Rows are points. Each copy is the shape, with its points in the same order, turned, moved and blurred by noise. Some copies are also mirrored. Which?

Shape (9 x 3)
[[-55  22   5]
 [ 15   0   2]
 [  9 -15  24]
 [  0   7   5]
 [  5  18 -38]
 [ -2 -27 -22]
 [  8  16   5]
 [-54   0  23]
 [-29 -19 -46]]
Copy 1 (9 x 3)
[[-60  12  14]
 [  7 -13  -5]
 [  3 -31  17]
 [ -4  -6   2]
 [  2  22 -39]
 [-18 -27 -29]
 [ -1   2   7]
 [-55  -8  24]
 [-43  -7 -47]]
Copy 1 is: only turned
Copy 2 (9 x 3)
[[-55 -18 -11]
 [ 14  -7  -6]
 [ 18 -15  23]
 [ -2 -13  -9]
 [ -6  16 -45]
 [  0  32  -1]
 [  9 -19 -15]
 [-47 -24  21]
 [-32  48 -16]]
Copy 2 is: mirrored
Copy 3 (9 x 3)
[[-53  36  12]
 [ 11   3  12]
 [  1  -8  37]
 [ -3  12  13]
 [  4  18 -29]
 [-10 -23 -10]
 [  7  20  14]
 [-58  17  31]
 [-35 -12 -35]]
Copy 3 is: only turned
Copy 4 (9 x 3)
[[ 50 -12  30]
 [ -9  17  -4]
 [-19   9  16]
 [  2  11   3]
 [ 27   2 -37]
 [-14 -23 -14]
 [  4  27  -3]
 [ 24 -23  49]
 [ 18 -47 -21]]
Copy 4 is: mirrored

Shape (11 x 6)
[[ -1  -1  -1  -1 -12  19]
 [-19   2 -11   1 -20  11]
 [ -5  11  -3 -14  27   0]
 [  8 -26  11  -2   7  -2]
 [ 23  22 -10  11  27   8]
 [ 26 -23   0  10  28   2]
 [ -8  22  -5 -29  16  37]
 [-27 -28  10  15  -9  36]
 [  2 -10  -4   7 -10  47]
 [-18  20 -36 -19  11  21]
 [ 22 -24  12  18  -9   1]]
Copy 1 (11 x 6)
[[ -7   2   4   0   4  21]
 [-21   4  15   8  19  18]
 [-17   0  -3 -19   3 -21]
 [  1 -28   6  -1 -13   3]
 [ -5  13 -32  -2  -5 -17]
 [ -1 -31 -23  -1 -21  -6]
 [-17  20  -3 -42   8   8]
 [-34 -11  19   5 -18  40]
 [-16   3  -8  -6  -6  43]
 [-34  13  -9 -24  32   1]
 [ 10 -22  -4  22 -16  15]]
Copy 1 is: mirrored
Copy 2 (11 x 6)
[[  9 -10   1  -5 -21  18]
 [-10  -2  -2  -9 -30  15]
 [ -2   4  -1 -20  18  27]
 [ 11 -26  -1  -2   9  -1]
 [ 27  24  -1  -1  15  28]
 [ 27 -13 -13   9  26   4]
 [  7  -3   2 -28  -8  60]
 [-14 -38   2  24 -24  26]
 [ 17 -23  -6  12 -28  37]
 [ -6  15 -24 -28 -13  49]
 [ 25 -20   2  14  -7 -12]]
Copy 2 is: only turned

Shape (13 x 8)
[[  7 -21   7  -9  11 -17  -4 -30]
 [-13  34  21  26   9 -29   0  14]
 [ -5   7  -5  12 -19  10   1  19]
 [ -7  -1  -6  21  11   3   2  18]
 [ 57 -14  16  24  19 -13 -15   4]
 [ 19  13  -2  20   8 -27  -9 -15]
 [-11   7   9  28   2 -20   2 -52]
 [  1  27   6 -13  22   7  -9  23]
 [ 12 -21   3  27  13 -14 -60  14]
 [-12 -16  -8   3 -48 -19 -13  17]
 [  8 -13  -4 -15  19  -7   0  10]
 [-12 -20  -9 -24  18 -17  -7  -5]
 [ 19   8  20  15  20  39   2  16]]
Copy 1 (13 x 8)
[[ -3 -22 -10 -17   4 -11   8 -42]
 [ -4  38   9   3   8 -13  11  -4]
 [ -9  13   0  -7 -14  23 -14   9]
 [ -9   0   5   9   9   9   5  12]
 [ 38 -17   6  27  -2 -19 -10 -16]
 [  4   5 -17  12 -10 -28  13 -12]
 [-25   9 -24  11   4 -13  25 -46]
 [ 13  21  -4 -19  34   3  -3  14]
 [ -8 -14  18  16   6 -40 -38 -10]
 [-23   6  11 -24 -40   9 -25  -8]
 [ 12 -22   2 -26  10  -3   4   3]
 [-16 -16  -1 -44  13  -9   7 -11]
 [ 27   2   1  14  29  29 -15   1]]
Copy 1 is: only turned
Copy 2 (13 x 8)
[[-13 -10  -7 -35  19  -4 -14  -1]
 [ -3   4  12  30  16 -36  19  14]
 [ -4   3  -5  20 -25   5   4   4]
 [ 16  -2 -16  17   0  -5  11  -5]
 [ 19  15 -27 -11  25  -6 -27  44]
 [-14  22 -15  -5  19 -21  -4  15]
 [-41   0  -1  -3  43   1  -2  -3]
 [ 28  22  16   2 -10 -22   6  -7]
 [ 17   1 -32  19   6 -37 -48  -3]
 [-29 -20 -23  10 -39 -15 -10  11]
 [ 20  -6 -15 -22 -10 -15   9  -2]
 [  0 -19 -13 -30  -3 -20   3 -24]
 [ 41  14   7  13   3  21  -5  13]]
Copy 2 is: mirrored
Copy 3 (13 x 8)
[[ -1 -10  26  -2   4 -37   6 -17]
 [ -1  39  39  29  20   7  18  14]
 [  5   2  10   6 -11  24  10  16]
 [ -4   0   9   6  19  13  11  14]
 [ 49 -14  14  22  34 -21 -12   4]
 [ 10  14  10  31  13 -19   4  -7]
 [-21   0  34  39   2 -20  22 -33]
 [  7  32  19 -15  17  19 -11   3]
 [  1 -14  20  25  22 -18 -41  33]
 [ -3  -7  16  11 -41  -7  12  40]
 [  7   4  10 -21  13 -14   4   7]
 [-16   2  14 -25   4 -28   2   4]
 [ 26  -9  23  -5  29  38  -4  -9]]
Copy 3 is: only turned

Shape (14 x 11)
[[-19  -4  26 -13 -12 -20 -21  14 -16  -1 -36]
 [ 23 -31 -17 -10   9 -13  18 -17 -19   8  -8]
 [ 24 -23  12 -21  34   8 -20  12 -15  17 -32]
 [ 22  15  16  17  -8 -23 -16   8 -26   6   0]
 [ 17   5 -16   7   8 -12   0  -1   4  20 -16]
 [-22   5  26  10   7   1   8 -31 -26 -25 -29]
 [-26  14  -9  12  26 -15  -7 -16 -19   0 -27]
 [-17  11 -16   1  -9   8   9 -15  17 -14   7]
 [-25  17 -26 -10  -3   0 -25  -2  13  14  15]
 [ 10 -19 -19  17   7  11   0   6 -23   6 -13]
 [-26  15  15  34  -6   6 -11 -16   7  15  13]
 [-11 -14   1   0  29   6 -13   9  27   5   5]
 [ -6   7  20   4   1   8  14  11  -3  15  10]
 [ 17  12  10  -5 -13  -4  22 -33  17  15   3]]
Copy 1 (14 x 11)
[[ -9   0  32 -25   5 -16 -24  35  -9 -23 -20]
 [ 15  -7 -10  -4 -41   3  19  11 -12  13 -18]
 [ 41   1   8  -2  -8   7 -23  41 -29   5  -9]
 [ -5  -4  18  -3 -15 -36 -19  -2 -25   1  15]
 [  5  15  -9   8 -15  -9 -12   6  -2  11  -6]
 [-16   8  44   2   4   8  26   9 -27 -20 -17]
 [-12  32   5   5   8 -17  18  21 -27 -14 -19]
 [-18  15  -7  -5   9  20  18  -6  16  -8   8]
 [-19  14 -27  -9  16  -9   1  27  19  -7  17]
 [ -4  -4 -16   5  -9  14 -10  11 -30  14 -16]
 [-32  -7  14  28  29 -11   7   4   6   1  13]
 [ 22  -3 -14   2  35   4   0  15   5  -8  -2]
 [ -4  -8  17  -4  18  -4   0   4  -1  29   5]
 [  3   5  20  14 -20   2  17  -7  23  15  14]]
Copy 1 is: mirrored
Copy 2 (14 x 11)
[[  4  11   1  14 -35 -24 -23 -20   3 -15 -23]
 [ 27  -6   5  -9  24 -32  31 -22  -5   2 -12]
 [ 52  -6  -4  12  16 -35 -29  -5   4   2 -13]
 [ -4  -3   1  34 -10 -39   7   8 -20  -1   7]
 [ 16  -3  -9   6   5 -21  19  13  17   5  -3]
 [-12  16   3  37  19  -5   0 -36   2 -36 -15]
 [-11   2 -28  29  18 -19   5  -7  16 -17 -36]
 [-19   3 -18 -15  13  10  13  -9   7 -14  11]
 [-19 -13 -43 -10  -5  -4  -2  -1  14  11   5]
 [ 24 -25  -7   6  16 -13  16  -1 -11 -17 -12]
 [-34 -27  -7  25   4   3  -1  -5  20 -10  18]
 [  1 -19 -14 -16  21 -19 -25   7  23 -15   4]
 [-12 -14  14   3  10  -5 -11   5  -4   1   0]
 [ -7  12  15   3  15  -2  23 -13  20  13  25]]
Copy 2 is: only turned
Copy 3 (14 x 11)
[[-19  15  60  -8  -4  -4 -16  23   7  16   0]
 [-30 -11  -4   0   3   2  33  -2  -6  23 -11]
 [-31  -3  23 -20  24  33 -14   6 -12  41 -16]
 [ 12  14  28  11  21  -6   0   5 -20  12  14]
 [ -6  15  -1   7  17   8   2   1   6  11 -21]
 [ -8 -22  48  -1 -22  20   5  -8   4 -20   5]
 [-28  -6  31  18   7  11 -14  -9   7 -23 -16]
 [ -5   6 -12  -7 -15   4   1  13  19 -30   0]
 [-24  29 -13  -8  10  -9 -29   8  14 -25   3]
 [-18  -7  -5  16  -8  14  -8   7 -16  18 -13]
 [ 14   5   6   8  -8   0 -30 -17  22 -15  23]
 [-18 -11 -10 -13  18  15 -31  16  26   5   0]
 [ -2  14   5   6  -2  25  -8   8  17   9  26]
 [ 14  15  -4 -18   2   7  29 -16  23  -3   2]]
Copy 3 is: only turned
Copy 4 (14 x 11)
[[-15  -8  41 -24  -3   6  -9   3 -38   8 -19]
 [-20 -31  -4  11  20 -11   9 -25 -28   0  25]
 [-13 -34   9 -10  15 -18   2  16 -35  46   2]
 [  7   9   1  11 -12   6 -26  -9 -37  12  -3]
 [  1  -8  14  22  26   8  -7 -11 -15  14   7]
 [-23   4   9 -10 -21  23  40 -25 -37  10 -19]
 [-29  18  11   1  27  12  17 -19 -28  18 -20]
 [ -1   0   5  -2  14  22  23 -17  15 -13  -4]
 [ -8  10   4 -18  32  11 -14  -6  26   5 -10]
 [-21 -21 -15  14  21  16  -1   6 -27  10   7]
 [-19  30   8  10 -11  31   0  -4  16  14  -3]
 [-12  -2  16   0  14 -14  16  27  14  19  -5]
 [  1  13   8  -9  -4  15   5  10  -8   9  23]
 [ 13  -5  17  10  -6  15  11 -38   6  10  31]]
Copy 4 is: mirrored
